Every row gives one point. Any point is a mix of the corners, with weights that add up to 1. It lies inside the corners' shape when no weight is negative. Is each point inside? If not, which corners have a negative weight?

Corners:
(1): [26 22]
(2): [-3 -6]
(3): [-121   46]
Points:
[-69   7] -> outside (1)
[-17   3] -> inside
[19 22] -> inside
[13 15] -> inside
[-61  39] -> outside (2)
[20 22] -> inside
[34 16] -> outside (3)
[12 19] -> inside

Corners:
(1): [-16   2  -8 -22  15  48]
(2): [-19  34 -14  -4  13 -30]
(3): [ 31  16  -6 -14  14 -33]
(4): [ -2  36  39  47 -22   7]
(5): [  4  33 -19  15 -22 -14]
(6): [  -5 -121    5    4    2  -27]
(7): [-12  20   3 -20 -18 -23]
Points:
[-1 -2  8  1  3 -5] -> outside (5)
[  8 -30 -15  -9  -3 -43] -> outside (1, 4)
[ -2  20 -13  23 -14  -2] -> outside (3, 7)
[ 15  16  -4   0  -1 -29] -> outside (1)
[ -2 -18  17  20  -9  -8] -> inside
[  7  24   4  10  -6 -28] -> outside (1)

Corners:
(1): [ 32   2 -65 -15 -18  44   1 -20  -2  -4 -75]
(2): [-71  30 -31 -26 -18  66   2  -3 -47   8   1]
(3): [  8  51 -39  -7 -34  14  51 -21  44 -38  50]
(4): [  5  16 -46   8  -6 -18 -33   9 -64   2  21]
(5): [-19 -30  11 -53 -22  31 -41  58 -17  26  14]
(6): [  9  31  19  15  16 -60   9  16  70  -4  -7]
(7): [  9  -1  42  25 -20 -29  21  -7 -29  13 -17]
(8): [-28  54 -51  -4 -89  -1 -61 -57  24   4 -17]
(9): [ 30  37  68  20  35  22 -18   8  15  -7  10]
(10): [ 45 -42 -41  33  53  28  25   7  -2  57  18]
(11): [ -14 -121   11   56   71  -57  -15    8  -23   13    7]
(12): [ 11  -9 -28  98 -48  14  11  29  14   5 -31]
Points:
[-18  11  -2  -7  -8 -11 -12  -2 -13  -9   8] -> outside (10, 12)
[-18  17  -7  -1  -5   6   1   6   4   5  -1] -> inside
[ 21 -14  25  25  -2  -5   2   9 -12  15  21] -> outside (1, 2, 6)
[  3  -6 -16   3  -2  15 -10   8   0  21   4] -> inside
[ -2  -2 -15  24  -4  -3   3   8  -4   5  22] -> outside (1)
[ -8 -16 -25   6 -18  -2 -11   6  -4  12  -6] -> outside (9)

Corners:
(1): [ 94  33 -22 -21 -18  37 -44 -62  17 -71   7 -83   5 -99]
(2): [ 40  -4 -42   8 -64  46  68  -6 -17  50  76 -33 -27  53]
(3): [105 -57   4  53 -84 -24  48  62  41 -37  -6  43  -5 -97]
(4): [ 74 -10  31 -12  38 -56  13  29  -1 -30  21 -50   0 -31]
(5): [ -16   26  -80  -71  -77    7  -22   19   -9  -22  -11 -108   14    9]
(6): [ 60 -46 -16  10 -17  10  -6  -2  15 -33 -77  11 -10  12]
(7): [-16 -56  33  30  30 111  86 -34 -86 -74  11  62  52 -38]
(8): [ 24 -57  46 -29  32 -11  77 -98  34 -82 -78  10   7 -78]
(9): [-22  70 -77  54  56 -76   9  66  27 -34 -43  39  47  48]
(10): [-21 -76  14  44 -41  75  47   9  22 -53 -23  16 -22 -76]
(11): [-55 -38   6 -18   9  15 -75  52 -13 -38  28  63 -18 -92]
(12): [ 62 106  -3  43  44 -77 -31  28 -89  54  37 -36 -24  36]
(13): [-28  55  15 -57  33  -9 -70   1 -32  38  22 -85  72   6]
(14): [ 81 -58 -47 -10  36  14  96  14   3  19  -7 -77 -37 -70]
(15): [-49  40  64 -43  59  10   7  -1   0 -84 -86  76   3 -45]
Points:
[ 28  16 -11   0  20 -19   9  13  -4 -25 -21  -1  10 -17] -> outside (10)
[ 34   2 -15   4   0   8  18  -6  -2 -45 -12  -9   0 -40] -> outside (13)
[  5  27   6 -11  24 -24  21   8 -33  -6   5 -13  12 -14] -> outside (1, 6, 10)
[ 16 -19  10  -4  12   7  26 -15  -2 -37 -20  -5  12 -35] -> inside
[ 10  -6  -2  -5  19  12  13  -4 -11 -23  -6 -25   1 -28] -> outside (3)
[ 33 -30  10  13  -2  18  36   5 -14 -41  -5  15  11 -47] -> inside
[ 18  -6 -29 -11 -19  -6  -4  45  40 -23 -19 -32 -12 -40] -> outside (7, 8, 12)
[ 58  29 -24  39 -25 -26  19   3  -2 -19  -2 -18  26  15] -> outside (11, 14, 15)
[ 12   4  -6   2  20 -12  32  17 -10 -14  -6  -6   2 -27] -> outside (1, 6)

Corners:
(1): [ 24  -9  22  -1 -18  38  14 -17 -22 -16 -71 -55 -16  -4  26  39  12  -1
 -47  -9]
(2): [ 92  10 -44  12  41  56  31  30 -24   6  26  11 -14 -14   0 -17 -25 -17
 -49   9]
(3): [-33  -9 -45 -11  19 -41 -30 -27  23   4 -58   3 -29  53  15 -27  72 -31
   9 -30]
(4): [-20  -5 -43 -39   3  12  18 -13 -42 -23  38   3  55  -3 -38  15 -17 -41
  -5 -27]
(5): [ -1 -16  31  31   8 -56  30 -42 -12 -22 -18 -16  22  -8 -26  13  25   8
 -54   7]
(6): [ -1  40  -6  18  27 -30 -13 -31 -56  22 -44  -6   4 -13  19  34  42  31
  34  27]
(7): [ 10   2 -19  -7   6 -38  -2  20 -14 -16  41  20  12  72   3  15  33   2
  -7 -17]
(8): [ 28  15 -44  19 -16   7  29 -19  -6 -53  14 -59 -42 -36 -59  20  23 -22
 -49  -6]
(9): [ -2  22  12  -4 -40  13  -3 -77 -17  -9 -36 -24  40  -3  33 -36  23 -19
  83  46]
(10): [-55  46 -37 -44  -1  -3  44  -1  -3  16  66  19 -59  46  19   3  -4 -35
  -4 -44]
(11): [-15  16  30   8   5  72   8   5 -20  42 -48 -13  78 -43  15   3  17  14
 -12  75]
(12): [-38 -15  41  -2  19  69   6  -1   0 -52 -53   2 -34 -19 -29 -15   7 -18
  37   6]
(13): [ 18  43 -17  -4  22  35   1  42 -30  -2 -50 -19   7 -32  16 -74  10  51
 -13 -15]
(14): [ 23  15 -26 -37 -11 -43 -44  -2 -25   6   2  -8 -51  23 -46 -12 -24 -34
  28  27]
(15): [ 17  30  15  -1 -13   1  62 -27   7  24 -49 -19  36  38 -19  14  14  10
 -20  -7]
(16): [-14 -42   7  33 -20  -7  34 -16  25   5 -12  80  81 -51  13  52  -6  -7
  60   9]
(17): [ 31 -26  10  11  23  35  44  27  -6  38  34 -96 -62   1 -33 -20 -29  23
 -28  40]
(18): [  -7   18   -9 -121   39   19  -40  -38   22  -24    1    6   13    2
  -20  -22    8   -2  -11  -17]
(19): [ 28 -33 -16 -10 -17 -43  50 -61  -8 -27 -22  29  61   6  26  31  40  -5
  40  84]
(20): [-15  29 -10 -27  -2 106 -17 -28  -4  12 -37  20 -44   2 -45 -32 -37  52
   8  34]
(21): [-11   4 -34  35  27  11 -15  16  15 -73 -22 -13  18 -14 -12 -12 -54   8
  40  36]
Points:
[-11   6 -13 -15   0  10   5 -11   3 -13 -14  -4  -2   8 -10 -10  -2  -6
   6   6] -> outside (2, 6)
[  5   3  -7 -14   4  12   8 -13  -6  -7 -11 -15  -6   1  -8   0   6  -5
  -2   7] -> inside
[ 10  17  -7  -5   5  20   9  -3 -15   0 -25 -17   1  -7  -2 -23   5  14
   1   9] -> inside
[ -3   1  -9 -13   1 -23   5 -11  -1 -19 -16  16  31  14  10  -2  11 -28
  12  -2] -> outside (6, 8, 17, 20)
[  9   1  -3  -7  10  20  15  -7  -9   2  -8 -22   1  -5 -11  -4   2   1
 -10  18] -> inside
[ 23   0  -9  -3   8  16  13   0 -13   2  -4 -25 -18   0 -13  -4  -6  -3
 -11  16] -> inside
[ -1  15  -4  -6   3  16  13 -17  -2  -3 -25 -13 -12  -5  -3  -5   1   1
   6  17] -> outside (4, 7)
[ -4   3 -16 -10   7   1   0 -11  -4  -7 -14  -4  -3   6  -8  -6   5 -10
   9   9] -> inside
